Every row gives one point. Each table stands for the endless flat space through its points: a line for two points, a plane for three, and so on. Write the one point that lies in both, or say that there is none.
In the rows, zero is written as 128.

First (2 x 3):
123, 145, 148
95, 145, 148
Second, 2 rows:
91, 133, 163
127, 157, 133
They share: 109, 145, 148

First (3 x 6):
172, 129, 155, 157, 145, 116
157, 147, 173, 130, 169, 122
160, 135, 155, 149, 149, 124
Second, 3 rows:
124, 158, 161, 134, 157, 134
154, 138, 148, 137, 139, 121
166, 130, 161, 159, 163, 134
They share: 154, 138, 155, 145, 151, 128

First (2 x 9):
102, 125, 128, 161, 111, 128, 131, 154, 148
112, 90, 138, 126, 131, 118, 121, 129, 118
Second:
106, 120, 125, 138, 114, 115, 129, 146, 134
106, 122, 123, 136, 111, 111, 130, 148, 134
They share: no point

First (3 x 12):
125, 94, 152, 110, 119, 114, 139, 105, 121, 105, 119, 136
128, 91, 150, 112, 125, 119, 142, 110, 126, 101, 122, 133
110, 113, 154, 92, 125, 105, 112, 120, 96, 125, 116, 163
Second, 2 rows:
112, 112, 160, 109, 106, 125, 115, 104, 116, 104, 108, 130
124, 92, 156, 101, 134, 97, 139, 108, 116, 132, 120, 158
They share: no point

First:
126, 112, 103, 134, 103, 99, 127, 117, 123, 176, 150, 155, 95, 127, 100, 143, 128, 141
105, 91, 97, 119, 121, 105, 139, 111, 102, 161, 138, 158, 107, 148, 112, 140, 119, 123
125, 143, 121, 131, 81, 101, 103, 103, 122, 157, 170, 146, 115, 132, 116, 160, 139, 119
Second:
107, 111, 116, 114, 109, 105, 122, 95, 98, 146, 150, 151, 117, 144, 124, 155, 121, 102
105, 121, 106, 122, 97, 107, 118, 107, 108, 150, 158, 151, 125, 156, 122, 151, 135, 114
They share: 106, 116, 111, 118, 103, 106, 120, 101, 103, 148, 154, 151, 121, 150, 123, 153, 128, 108

First (3 x 24):
171, 139, 104, 119, 152, 158, 102, 124, 106, 148, 102, 137, 117, 115, 94, 140, 159, 148, 103, 129, 114, 114, 149, 114
129, 156, 131, 149, 125, 158, 137, 120, 86, 150, 119, 130, 127, 139, 122, 161, 153, 148, 109, 127, 139, 79, 141, 107
108, 133, 131, 110, 98, 131, 123, 154, 121, 133, 123, 95, 150, 97, 127, 158, 150, 121, 112, 144, 156, 93, 128, 126
Second (2 x 24):
136, 126, 118, 123, 141, 140, 123, 135, 93, 130, 113, 102, 142, 97, 120, 147, 139, 143, 95, 143, 144, 102, 120, 125
142, 144, 112, 117, 120, 140, 114, 144, 114, 145, 107, 114, 136, 106, 105, 156, 157, 128, 107, 125, 126, 96, 141, 119
They share: no point

First (2 x 24):
144, 107, 136, 88, 95, 102, 163, 156, 108, 144, 133, 153, 104, 111, 148, 167, 135, 136, 156, 120, 141, 161, 110, 143
143, 110, 141, 92, 100, 109, 156, 155, 109, 143, 139, 154, 105, 113, 150, 163, 133, 133, 154, 122, 144, 156, 110, 143
Second, 4 rows:
123, 140, 152, 117, 114, 128, 125, 144, 94, 128, 166, 150, 98, 124, 157, 151, 137, 136, 134, 106, 161, 184, 99, 162
130, 120, 157, 112, 136, 127, 128, 130, 88, 138, 149, 132, 90, 127, 170, 164, 144, 126, 142, 116, 172, 161, 96, 142
148, 109, 158, 93, 102, 112, 145, 153, 120, 139, 144, 158, 111, 111, 142, 152, 125, 137, 162, 129, 137, 149, 121, 140
160, 88, 167, 90, 120, 109, 142, 138, 120, 154, 123, 140, 102, 117, 148, 170, 134, 134, 174, 132, 146, 131, 118, 122
They share: no point

First (4 x 24):
150, 113, 149, 126, 123, 103, 113, 124, 165, 108, 148, 135, 131, 175, 87, 74, 96, 133, 71, 138, 119, 157, 182, 133
138, 116, 147, 131, 133, 120, 107, 131, 133, 132, 153, 139, 100, 151, 92, 128, 109, 132, 113, 131, 103, 160, 147, 154
162, 149, 145, 116, 95, 109, 147, 130, 164, 114, 136, 150, 113, 161, 102, 82, 79, 150, 85, 169, 142, 138, 158, 146
120, 113, 157, 142, 143, 125, 107, 150, 173, 114, 128, 113, 123, 157, 91, 104, 128, 149, 95, 118, 117, 157, 160, 121
Second (2 x 24):
136, 135, 158, 126, 123, 118, 130, 137, 145, 117, 130, 131, 97, 151, 108, 121, 99, 146, 92, 154, 127, 146, 143, 136
138, 145, 144, 140, 109, 128, 136, 135, 157, 129, 140, 141, 111, 153, 100, 107, 101, 144, 106, 142, 115, 150, 139, 150
They share: no point

First (5 x 24):
115, 119, 101, 145, 131, 134, 107, 135, 119, 141, 127, 129, 147, 81, 123, 156, 102, 156, 85, 140, 123, 112, 140, 110
138, 94, 138, 123, 133, 140, 102, 96, 62, 146, 163, 78, 156, 103, 168, 139, 128, 136, 153, 134, 132, 67, 99, 127
106, 112, 100, 145, 139, 122, 120, 132, 128, 148, 125, 126, 144, 79, 116, 137, 102, 148, 95, 138, 120, 121, 129, 107
127, 101, 111, 134, 146, 109, 127, 122, 122, 142, 121, 117, 145, 71, 111, 130, 101, 135, 107, 147, 134, 116, 121, 98
117, 122, 110, 142, 116, 157, 88, 125, 86, 140, 150, 111, 151, 107, 157, 171, 121, 162, 108, 134, 119, 83, 133, 130
Second:
100, 111, 124, 118, 159, 110, 139, 84, 125, 133, 111, 113, 127, 106, 150, 125, 117, 113, 110, 147, 124, 83, 101, 105
115, 114, 105, 128, 125, 110, 113, 129, 104, 129, 128, 99, 135, 102, 135, 128, 125, 142, 145, 151, 125, 96, 114, 117
115, 101, 101, 162, 132, 87, 109, 116, 114, 136, 106, 98, 158, 93, 153, 144, 138, 116, 147, 128, 111, 75, 101, 105
115, 94, 101, 156, 137, 94, 113, 109, 112, 141, 112, 99, 155, 94, 147, 148, 137, 118, 141, 131, 117, 80, 102, 105
They share: no point
